Each row is a point. Any point is a mix of the corners, with weights that add up to 1. It lies inside the corners' shape when no weight is negative. Say inside or outside, and name the corners with a negative weight.

Corners:
(1): [ 1.7 -3.9]
(2): [-1.0  7.9]
(3): [ 3.5 -0.3]
Points:
[ 3.5 -6.6] => outside (2)
[0.7 5.7] => outside (1)
[ 0.9 -2.8] => outside (3)
[ 1.6 -2.5] => inside
[ 3.7 -8.8] => outside (2)
[-0.7  7.1] => inside

Corners:
(1): [ -0.4  -0.8 -14.8  -4.7   3.4   7.4   3.2   2.0  -0.6]
(2): [-4.0  1.5  0.8  1.6 -3.0  6.0 -3.0 -6.2  3.5]
(3): [ 2.6 11.2 -3.9 -0.7  0.9  1.9 -3.2 -4.1 -1.7]
(4): [ 1.2  9.6 -1.3 -3.2 -2.8  5.4  3.9 -0.1 -4.7]
(5): [  2.6 -10.1   6.2   3.3  -1.7   0.5   6.3  -5.9   7.2]
(6): [ -4.1 -10.6   2.8  10.8  -1.0  -4.7   5.6   0.5   4.5]
(7): [  3.2 -11.3   2.7   4.7  -3.4  -0.8   2.0   4.9   8.4]
(8): [-1.5 10.0  0.5 -4.9 -9.5 -3.4 -3.6 -5.9 -3.1]
(9): [-1.9  5.0  1.6 -4.3  1.8  1.9 -3.0 -1.4 -6.0]
(10): [-4.6 13.2  1.0 -7.4  0.9 -0.9  1.1 -0.8  3.8]
Points:
[-1.3  2.0 -1.4 -0.5 -1.8  0.9  1.2 -1.2  0.2] => inside
[-0.7  0.3 -8.5 -2.8  0.9  5.0  1.9 -0.1  0.3] => inside
[-1.9  1.9 -0.8  1.4 -1.0  0.2  0.8 -0.9  1.3] => outside (5)
[  1.7 -10.5  -1.6   1.7  -2.1   0.2   6.2   2.5   1.0] => outside (2, 3, 10)
[ 0.2 -0.3 -2.7 -0.2 -0.2  8.3  2.3 -3.3  6.3] => outside (6, 8, 9)
[-1.6  4.4 -2.2  0.4 -2.5  0.8  1.1 -0.6  2.3] => outside (5, 9)
[-0.6  7.4 -0.8 -2.3 -0.9  1.8  1.0 -1.5  0.0] => inside

Corners:
(1): [-3.2 -2.7  2.6 -4.1 -1.1  1.1 -7.1  4.1 -2.1  4.7  3.1  3.1  9.1  2.7
  4.0 -2.2 -0.7  1.6 -4.4  2.0]
(2): [ -6.5   2.5   2.0   5.6 -11.0   0.9  -6.0  -3.3   5.7 -16.8   3.9   0.3
   4.3   0.0   2.1  -1.6   2.9   9.0   0.8  -0.8]
(3): [ -2.4   4.5  -2.8  -0.6   0.0 -10.4  -6.2   7.1  -5.9   0.9  -4.0  -6.1
   2.7   4.7 -10.3   6.3   4.8   1.0   9.0   4.8]
(4): [-4.6 -1.7 -0.6 -3.0 -0.8  0.3 -4.8  7.1 -1.4  1.8 -3.2 -1.1 -4.0 -1.9
  1.5  5.8  3.0  1.3 -3.1  2.6]
(5): [  4.7  -1.7 -11.7  -4.4  -1.5   2.9  -5.3  -2.3   1.3   5.7   4.6   4.2
  -0.8  -1.0  -1.0  -3.2  -1.4  -0.3  -4.2   2.1]
(6): [ -1.0  -0.7   0.2  -2.9  -2.5   2.8  -3.3  -1.8   2.5   4.3 -11.1  -7.1
   2.7  -1.5  -5.4   0.7   1.9  -1.4  -3.9   6.6]
(7): [-2.4 -5.3  0.0  4.2  2.5  4.1 -6.3 -4.8  4.8 -0.6  5.5 -2.5  4.2  0.7
 -0.6  4.2  0.8 -2.2  2.9 -1.2]
(8): [-3.3  0.6  2.8 10.4 -0.6  2.4 10.7 -1.6 -2.2 -5.5  4.7 -2.0  9.0 -2.6
 -0.5 -2.7  0.6 -2.8 -4.6  4.4]
(9): [  0.3  -4.6   1.4  -1.3  -3.0   1.3  -3.8  -5.0   5.9 -13.1   1.5   2.6
  -3.8  -2.6 -11.5   3.9   1.3  -1.3   9.5   4.4]
(10): [ -3.4   0.2   1.3  -4.5   0.6  -0.9  -4.5   0.8  -6.6  -1.0 -14.5   2.4
   0.9  -0.5   3.2  -0.9   3.0  -3.7  -1.3  -4.0]
(11): [-4.9 -0.8 -0.1  0.8 -5.6 -1.2 -0.6 -4.9 -2.4 -1.5 -5.5  2.6 -5.0  1.4
  2.0 -0.5  1.7 -2.1  5.2  5.8]
(12): [-4.7  0.8  4.1  3.3 -3.3  3.3 -1.4 -2.3 -1.4  3.5  2.8 -2.7  6.0 -1.1
  0.3 12.6 -4.2  1.8  2.2 -4.8]
(13): [-1.1  1.6  1.9 -3.5  1.6  2.7 -5.7 -2.5 -6.5  1.9  6.0 -1.6  0.4 -2.3
 -1.3 -2.6  3.3 16.4 -2.2 -1.7]
(14): [-7.1  2.5  2.0 -0.4  3.2  3.5 -0.8 -2.4  5.6 -7.4  5.6  0.6 -0.4  3.0
 -0.8  4.7 -7.2  4.5 -0.7 -1.9]
(15): [ 0.0  4.0 -0.9  4.4 -1.0  4.3 -2.2 -0.9  2.7  5.0 -5.8  4.5  0.2 -6.1
 -1.1 -3.4  2.0  0.4 11.8  0.6]
(16): [-4.5  0.2  0.3 -2.4 -7.5  7.1 -3.1 -2.9  3.0 -5.7  7.6 -1.1 -2.4  1.1
  0.4 -1.4  0.6 -5.1 -1.8  0.3]
(17): [ -4.1  -1.4   1.7  -2.9   0.1 -12.0   2.8  -2.6   2.1  -1.0   4.2   4.4
  -0.2  -4.0  -1.7   1.9   1.3  -2.4   2.3   0.3]
(18): [  5.2  -6.0   0.7  -5.1   2.6  -7.9  -3.6   1.6   3.2  -3.0   6.6  -0.3
  -1.7  -2.3   0.5  -3.4 -13.5   5.7  -4.2  -4.3]
(19): [-2.1  1.0  4.8  5.6  3.1 -7.4 36.4 -2.2  1.0  2.8  3.6  2.9  0.2 11.9
 -2.2 -1.4  1.9 -1.8 -1.9 -2.6]
(20): [11.6  1.2 -3.0 -6.6  2.6  3.5 -6.7 -2.3  4.1  3.7  3.6 -1.3 -0.2 -0.6
 -0.3  1.4 -0.5 -4.3 -1.9  6.8]
(21): [-2.3  2.0  3.2  9.5 -0.5  3.5 -4.5 -0.8  3.6  7.3  5.8  4.7  2.9  1.5
 -2.8  6.0 -3.3 -2.0 -4.1 -3.9]
Points:
[-0.9  1.7 -0.1  2.8 -0.8  1.0  1.7 -2.7 -0.3 -0.6  5.0  0.1  1.1  2.1
  0.1 -0.5 -0.8  3.8 -0.1 -2.0] => outside (1, 4, 6, 9, 17)
[-0.6 -0.6 -1.1 -1.0 -1.1 -1.0  0.6 -0.8  2.6  1.5 -0.8  1.6 -0.3  2.0
 -1.9  1.9 -0.4 -2.8  0.8  0.9] => outside (8, 13)
[-0.5  0.3 -1.5 -0.1 -0.2  1.4 -1.3 -0.7  1.3  2.1  0.4  1.3 -0.4 -0.4
 -3.5 -0.1  1.8 -1.4  2.5  3.7] => outside (2, 10, 12, 18)
[-2.1 -0.1  0.8  0.7 -0.8  0.3 -1.6 -1.4  1.1 -1.6  4.7  1.8  0.7  0.3
 -0.6  1.3 -0.7  1.6  0.5 -0.8] => outside (6)
